Each row of a before or after table is a point. One or more steps were done to the points. Then noise was added and the rows were shuffled. The steps act on how far a point lies along the listed directions, d1 being the first. Write out the steps. A step turns or swaps two directions, mirrors them in a line or flattens them onto one, adds a multiple of one to another, or multiplies one. Angles are multiples of 10 degrees, from the lower direction toward the higher: turns from -170 to 170, lines from 10 to 170 but not 90. Use the fewest steps. Two steps may share a direction if one is a turn and the other turns, adds or multiplies; they go together, in the order done. Otherwise the lowest direction goes first.

Directions:
(1): [ 13 -21 -46]
(2): [ -6  46 -23]
(3): [-50 -11  -9]
Before:
[[ 30  48   0]
 [ -9   8  34]
 [  8 -15   8]
 [ 10 -14  60]
 [ -8  -2  13]
 [ 12  56   4]
 [-29  -3  32]
 [-22  -2  -2]
 [ 57  14 -20]
 [  1   3 -19]
 [ 22  53   7]
 [ 21 -11   5]]
After, 12 rows:
[[-10 -54 -28]
 [  4 -13  18]
 [-24  12   6]
 [-51 -32  20]
 [  7   7 -15]
 [-25 -56 -20]
 [-12  24  -1]
 [  4  14 -39]
 [-16 -52 -29]
 [ 24  22 -33]
 [-18  55 -48]
 [ 23   2   0]]
Steps: turn d1 and d2 by -150 degrees; multiply d2 by 1.3; multiply d3 by -1

Directions:
(1): [-23 -39 -23 -31]
(2): [-53   5  12  25]
Before, 8 rows:
[[  0  -1   7  18]
 [-40  -3  -5  21]
 [ -3  14   6  -1]
 [-34 -15  -5  -5]
 [-27  11  12  11]
 [ -9 -35  -8 -29]
 [ 60   0 -25 -25]
 [-23  19  14  19]]
After (8 x 4):
[[-20  26  18  23]
 [-10 -39  -9 -32]
 [ -2  15   5  -2]
 [-25  17  16  16]
 [-35   5   0  28]
 [  1   1   8  21]
 [ 52 -15 -33 -36]
 [-30  -9  -1  -3]]
Steps: add -0.3 times d2 to d1

Directions:
(1): [ 31 -53 -11 -12  -1 -37]
(2): [ 38  21  54  -7 -20 -11]
(3): [ 12  41 -38 -37  -8 -26]
(4): [37 15 -6 19 58  4]
(5): [ -7  14  -8  55 -15 -42]
(6): [-38   2  29 -21  35 -38]
Before (14 x 6):
[[  6  18 -17  -3 -21  20]
 [ -8 -27  46  -9 -28 -22]
 [ 10   2  23   5  16  13]
 [ -7  17  -6 -16 -11  -7]
 [  4 -15  12   1 -31  -3]
 [ 25  19 -11   7 -13   8]
 [-24 -14  34  17  16  25]
 [ -6 -19  21   1 -31 -17]
 [ 18  18 -28   4   5  12]
 [ -7 -15   0   6 -10  -1]
 [ -1   5 -25 -19   0  10]
 [  3   1 -21 -49  -5  18]
 [  0  20  25  17  16  26]
 [-35 -13  12  12  34  26]]
After, 14 rows:
[[-30 -29 -12 -60 -35 -16]
 [-11  43  -7  -1  20 -43]
 [-16  37 -18 -23   9 -27]
 [ -8   4  -1  19 -22  32]
 [-13 -19  -3 -39 -42  -3]
 [ -8  -7   2  32  -7   3]
 [  2  14 -20  -7  31   2]
 [ 22   9   2  35  13  25]
 [-22 -12  16   3  -8   6]
 [ -7  37 -10  -8  37  10]
 [ 15   2  -4  12   1  39]
 [  1   0  -3  -9 -24  -6]
 [ -7 -13 -11 -23 -40  10]
 [-30 -25 -14  40 -14   3]]
Steps: turn d1 and d6 by -20 degrees; multiply d6 by 1.3; turn d2 and d5 by -120 degrees; multiply d3 by -1; multiply d4 by 1.6
